Rows are points. Each copy is the shape, with its points in the same order, stretched, turned, moved and blurred by noise. Some copies are also mirrored. Which?
In the rows, 100 means zero.

Shape (6 x 3):
103 66 127
104 56 98
132 90 74
80 147 78
108 138 101
83 78 127
Copy 1 (6 x 3):
86 111 136
77 139 125
117 149 87
90 90 38
117 87 68
71 96 123
Copy 1 is: mirrored
Copy 2 (6 x 3):
88 55 132
74 44 103
69 98 84
133 131 86
108 130 110
111 53 137
Copy 2 is: mirrored
Copy 3 (6 x 3):
85 115 139
72 121 115
112 132 86
133 50 77
143 74 100
87 91 138
Copy 3 is: mirrored

Shape (9 x 4):
107 86 95 106
140 92 116 59
98 92 98 64
65 83 124 105
90 104 132 107
41 153 76 109
68 127 88 140
67 81 130 121
149 98 112 82
Copy 1 (9 x 4):
97 92 100 107
124 75 95 56
129 112 98 90
82 122 135 93
75 111 112 78
73 174 62 109
60 135 79 123
67 116 140 103
107 68 77 66
Copy 1 is: mirrored
Copy 2 (9 x 4):
101 91 98 126
121 62 110 77
79 92 108 89
73 114 137 129
108 118 135 116
73 190 92 110
100 159 94 143
84 119 141 141
138 69 101 91
Copy 2 is: only turned
Copy 3 (9 x 4):
108 95 102 98
110 117 122 54
86 105 96 73
68 108 107 122
92 127 114 122
80 153 15 133
92 130 55 149
69 106 113 133
127 117 119 67
Copy 3 is: only turned

Shape (14 x 8):
86 117 98 101 80 95 93 112
53 106 107 102 87 84 100 101
111 93 94 110 110 98 130 117
111 81 93 104 86 90 108 71
109 94 93 95 111 175 107 106
92 71 86 97 107 96 98 120
93 86 84 107 103 107 85 119
112 130 80 113 108 195 88 110
107 73 118 150 107 91 124 99
106 90 79 111 101 91 89 115
95 99 105 102 117 91 87 56
104 96 122 99 66 118 98 104
105 122 131 114 103 97 87 113
109 88 96 99 103 108 104 101
Copy 1 (14 x 8):
95 118 97 92 72 121 90 104
71 114 118 76 84 124 96 107
102 117 87 113 121 106 117 100
76 76 82 108 94 97 99 94
120 100 81 127 131 140 78 53
95 95 79 87 122 123 98 117
103 102 88 95 112 126 79 113
136 131 83 148 111 143 46 48
93 93 129 136 127 92 115 111
101 106 80 100 104 112 82 119
79 88 98 84 100 74 65 81
110 84 104 108 77 127 104 86
125 114 123 96 88 87 85 95
103 98 85 101 108 107 96 93
Copy 1 is: only turned
Copy 2 (14 x 8):
103 124 109 104 93 92 96 129
66 129 94 103 100 85 92 135
101 87 89 111 91 103 136 99
94 83 90 92 78 79 88 82
120 120 63 136 83 147 95 84
99 80 73 110 94 104 104 133
111 100 77 118 100 99 99 132
152 157 70 148 96 137 99 86
81 81 97 134 117 82 119 75
119 92 83 110 99 85 109 126
92 104 66 76 115 76 82 84
100 109 125 112 88 114 73 100
109 118 115 100 137 101 102 104
109 92 84 104 90 106 99 100
Copy 2 is: only turned
Copy 3 (14 x 8):
97 126 94 99 92 110 101 116
81 135 116 91 113 99 98 115
117 95 113 111 110 118 124 104
105 85 112 92 89 70 110 96
92 81 121 109 75 152 91 63
88 82 102 100 115 109 111 114
87 94 106 111 102 118 92 109
102 101 96 132 54 160 73 56
118 82 143 129 107 82 107 110
98 87 89 114 99 101 107 119
105 101 110 88 105 72 82 80
99 102 122 86 62 111 95 119
121 114 111 101 93 116 75 122
105 86 109 100 99 109 105 97
Copy 3 is: only turned
Copy 4 (14 x 8):
98 120 98 104 90 86 98 113
65 113 93 122 82 88 109 106
116 88 109 128 123 94 107 103
120 90 88 115 99 98 119 67
129 78 141 85 88 156 91 118
98 76 85 114 102 94 80 103
106 88 90 106 97 103 69 109
145 112 142 75 73 169 82 137
109 94 106 169 118 108 106 64
115 98 78 112 107 90 77 107
92 109 78 100 108 123 114 72
111 108 124 102 78 98 98 82
87 135 121 108 114 97 82 92
117 88 104 104 106 104 97 94
Copy 4 is: only turned

Shape (14 x 9):
106 99 108 95 100 101 90 110 95
81 116 94 78 90 103 100 110 104
78 91 103 111 108 99 96 122 93
107 86 90 75 135 104 96 123 97
68 103 103 130 86 114 97 114 132
96 92 96 89 106 147 104 119 100
98 97 100 129 82 106 107 97 96
104 107 103 119 95 104 106 5 106
90 136 100 77 144 106 118 117 103
107 109 108 129 90 98 108 89 101
96 109 80 123 107 107 84 99 97
90 93 51 105 90 102 101 124 101
97 117 109 117 93 102 98 98 136
84 85 88 128 81 105 115 112 119
Copy 1 (14 x 9):
96 99 117 104 101 99 109 104 98
95 88 125 77 95 94 102 94 110
91 130 115 105 103 83 105 114 120
125 113 136 111 99 73 124 106 115
92 123 85 64 91 101 91 127 114
123 107 125 103 91 114 105 95 123
82 108 88 113 84 107 97 115 98
100 51 61 130 85 101 32 139 72
126 118 129 90 80 66 89 77 109
84 105 79 109 77 101 81 110 82
98 114 115 107 83 99 89 133 93
92 109 123 90 77 90 119 124 125
105 100 84 75 89 92 86 116 91
83 114 80 84 84 96 103 123 123
Copy 1 is: mirrored
Copy 2 (14 x 9):
94 96 97 102 102 94 113 107 101
99 95 124 83 101 103 119 107 104
94 76 94 101 102 98 111 130 105
96 102 83 88 89 119 117 116 76
107 83 100 91 112 105 113 135 147
103 88 82 71 100 104 120 105 108
104 75 103 101 114 101 90 110 119
88 122 116 91 142 107 38 94 118
63 99 106 82 87 130 124 98 98
90 83 104 109 109 111 86 109 119
99 95 104 93 89 107 89 125 114
126 76 109 80 91 121 101 123 102
99 100 103 111 105 112 98 108 134
115 73 101 100 115 117 104 124 124
Copy 2 is: mirrored
